Rows are points. Each copy is the shape, with its points in the same order, turned, moved and blurred by noise. Is it also mirrored, or only turned?

Shape:
[[-10  29  -1]
 [  2 -25 -34]
 [  7 -24 -19]
 [ 16 -24 -17]
 [ 14  30  15]
 [ 17  18  14]
 [-40  55 -16]
 [  7 -28  14]]
Copy 1 (8 x 3):
[[  9  35  -9]
 [ 25 -29 -14]
 [ 17 -22  -1]
 [ 20 -22   7]
 [ 13  37  21]
 [ 13  23  26]
 [  5  60 -40]
 [ -7 -18  23]]
Copy 1 is: only turned
Copy 2 (8 x 3):
[[  3  22  19]
 [-25   5 -34]
 [ -9   1 -31]
 [ -7  -3 -36]
 [ 34  18  10]
 [ 30   9   2]
 [-16  45  47]
 [  8 -27 -17]]
Copy 2 is: only turned
Copy 3 (8 x 3):
[[ -7  19 -19]
 [  2 -37 -54]
 [ 14 -37 -34]
 [ 21 -31 -40]
 [ 17  28  -9]
 [ 21  14 -10]
 [-38  45 -25]
 [ 19 -31  -8]]
Copy 3 is: only turned

Shape:
[[-15  -3 -15   2  60  -7]
 [-11   5  17   4 -11  37]
 [ -1   7   9  15   6 -23]
 [-14  -2   7  15 -12   5]
 [ -4   2 -13 -14 -18  -9]
 [ -5   2  11   7 -18  20]
 [  8 -10   4 -38 -16 -26]
 [  3 -16   8  13 -19  33]
 [-16 -11   9  -9 -16 -25]]
Copy 1 (9 x 6):
[[-40  -1 -38   7  39  10]
 [ -9  25   6   7 -23  22]
 [  0  12   0  15  27 -21]
 [-10  18   3   9 -11  -8]
 [ -3  20  -1 -27   5 -18]
 [  2  20   7   3 -19   1]
 [  0   1  22 -43  16 -17]
 [ -1   4   1   8 -35  11]
 [-16   9  15 -13   6 -29]]
Copy 1 is: only turned
Copy 2, 9 rows:
[[-19 -40  -1  16  20  37]
 [ 30   7  15  13  13 -18]
 [-14  13   7  10  -7  19]
 [  4   9   9  18  -6 -12]
 [ -3  11 -20  -8  -5  -9]
 [ 21  14   7  10  -2 -15]
 [ -6   7 -13 -43 -18   1]
 [ 37   2   6  18 -14 -18]
 [-20   7   4 -13 -18 -11]]
Copy 2 is: mirrored
Copy 3:
[[-32  -7 -48   3  30  -9]
 [  2  16   6  13  -8  32]
 [-24  15   1   0  -5 -18]
 [-12   4   6  14 -19   8]
 [-10 -11   3 -22 -19   3]
 [  0  10   7   6 -15  21]
 [ -5 -20  24 -40   1  -8]
 [ 19  -3   5  23 -11  18]
 [-26 -16  29  -9 -12  -9]]
Copy 3 is: only turned
Copy 4, 9 rows:
[[ -9   6  30  29  45  -5]
 [ -3  12   5 -30  -8  27]
 [ -1  12  -5  23  -7  -9]
 [-14   2  -2  -2 -16   7]
 [ -3 -11 -22 -12   5 -17]
 [ -3   6  -6 -17 -16  17]
 [ 23 -23 -13 -10  -4 -37]
 [ -1 -11  -5 -20 -16  37]
 [ -7 -12  -1   0 -15 -29]]
Copy 4 is: only turned

Shape:
[[  3 -13   8  12 -26  32  17 -14   9]
 [-14  -4 -10   1  -4  -5  35  18  -1]
 [  5  -6  32   5 -11  37  14 -25 -11]
 [-15  31 -23  -7   4   2 -35   6   7]
 [  3  24 -21   0   5 -29  12  -1  26]
 [ -3  16  -3   7 -13 -32 -12  14  -1]
 [ -5   3 -18  23  19   6 -37   4   2]
 [-24  -3 -10 -15  15 -17 -23  -4   9]
 [ -7  17 -34   5   0   2 -28 -16 -14]
 [-28  29 -10  17  10  -3 -24   0  11]
 [-14  -5 -12   6 -26 -18  11  -1  23]
 [-27  27 -20   7  -6  -2 -19   3   3]
 [ -8 -24  27  23 -19  20  45 -39 -11]]
Copy 1:
[[  1 -27   6   9 -20  32  -5  19   7]
 [ -1 -13  -4   6  30   5  12  18  11]
 [-19 -39   0  25 -25  27  -3  -4   0]
 [ 10  34 -14 -10  -3  -9 -22 -13 -12]
 [-12  22  15 -15  12 -24   0  17  16]
 [ 11  18  -7  -7  -2 -20  25   1   2]
 [ 26   3 -20   1 -14 -24 -30  -7   7]
 [  5  -2  -5 -30  10 -19 -12 -17 -10]
 [ -5  13 -35 -11 -16 -14 -21   6 -10]
 [  9  24 -15 -13  -5  -8 -18 -20  21]
 [  9  -3   7 -26   3   8  14  21  15]
 [  7  27 -22 -13   2   1 -12  -7   6]
 [-27 -60  -4  10 -19  34  13  13  29]]
Copy 1 is: mirrored
Copy 2, 13 rows:
[[ -4   2   5  -6 -22  34  11 -29   6]
 [-23  13  -4   1  17   7   6 -10   4]
 [-13  -8   8  -7 -49  31   3 -20 -14]
 [ 25  -4 -23  12   2  11 -39  15  15]
 [ -5  28  19  22  11   2 -34   1  24]
 [ 11  31  -3   6  -5 -10 -13  18  14]
 [ 23 -23 -13  32  -6   7  -8  11  16]
 [ -9  -6 -22  16 -11  -5 -34  16  25]
 [ 33  -4 -15  20  -9 -10 -28 -11   3]
 [ 17  14 -19  34  -3  16 -28  21   1]
 [ -5  29  -5   8  -4  14  -3 -12  32]
 [ 18  18 -26  15   2  12 -27   4   2]
 [-30  16   7   4 -49  19  24 -42 -17]]
Copy 2 is: only turned
